Each row is a point. The window is the flat piece filled in between its corners: a triangle in 3 columns, a solid with four corners in 4, and so on. A path goes straight from each point to the next, and from the last back to the first. List the points from which the path goes on through the window.
(in the rows, 100 means zero)

Window, 3 rows:
[[133, 140, 52],
[82, 88, 140],
[127, 99, 86]]
Path:
(1): [128, 156, 119]
(2): [131, 123, 100]
(3): [105, 105, 38]
(4): [74, 89, 103]
(5): [112, 103, 147]
(6): [97, 119, 148]
(7): [68, 84, 121]
(8): [78, 85, 71]
Through the window after points: 2, 4

Window (4 x 4):
[[17, 91, 112, 76],
[134, 119, 72, 124],
[77, 72, 100, 99],
[128, 111, 106, 100]]
Path:
(1): [150, 88, 88, 166]
(2): [75, 102, 103, 145]
(3): [53, 78, 82, 50]
(4): [80, 73, 90, 78]
(5): [78, 84, 117, 138]
(6): [121, 116, 112, 113]
(7): [118, 86, 81, 56]
(8): [128, 131, 73, 86]
Through the window after points: 4, 6

Window, 6 rows:
[[116, 87, 90, 135, 93, 89],
[127, 117, 96, 85, 112, 120],
[130, 119, 43, 80, 146, 73],
[32, 165, 81, 71, 48, 144],
[142, 35, 104, 90, 113, 68],
[90, 96, 118, 128, 140, 68]]
Path:
(1): [94, 32, 93, 109, 119, 122]
(2): [128, 83, 67, 101, 151, 113]
(3): [122, 125, 83, 76, 84, 40]
(4): [126, 127, 94, 93, 92, 95]
(5): [104, 87, 89, 76, 146, 145]
(6): [104, 82, 93, 126, 121, 124]
(7): [120, 116, 99, 102, 101, 60]
(8): [137, 87, 102, 106, 106, 56]
Through the window after points: 2, 4, 6, 8

Window:
[[87, 59, 118, 64, 104, 78, 91, 121],
[119, 47, 113, 136, 69, 117, 71, 115],
[116, 138, 105, 112, 85, 87, 99, 87],
[92, 127, 123, 195, 102, 66, 98, 100],
[93, 85, 126, 92, 87, 134, 104, 105],
[82, 102, 105, 69, 92, 91, 68, 140],
[114, 78, 61, 138, 73, 147, 102, 92],
[134, 155, 138, 108, 158, 107, 121, 108]]
Path:
(1): [71, 71, 129, 94, 130, 101, 61, 75]
(2): [95, 78, 101, 119, 79, 106, 64, 96]
(3): [97, 85, 99, 123, 66, 98, 107, 126]
(4): [118, 59, 101, 89, 73, 109, 136, 139]
(5): [115, 102, 115, 102, 102, 119, 62, 90]
(6): [72, 101, 115, 134, 147, 97, 66, 82]
(7): [125, 68, 98, 116, 40, 123, 119, 141]
(8): [111, 116, 115, 95, 99, 94, 125, 127]
(9): [97, 112, 106, 99, 132, 107, 76, 72]
(10): [97, 86, 108, 135, 103, 102, 75, 84]
(11): [118, 103, 91, 127, 80, 99, 118, 136]
(12): [119, 94, 109, 111, 63, 129, 111, 131]
Through the window after points: 12
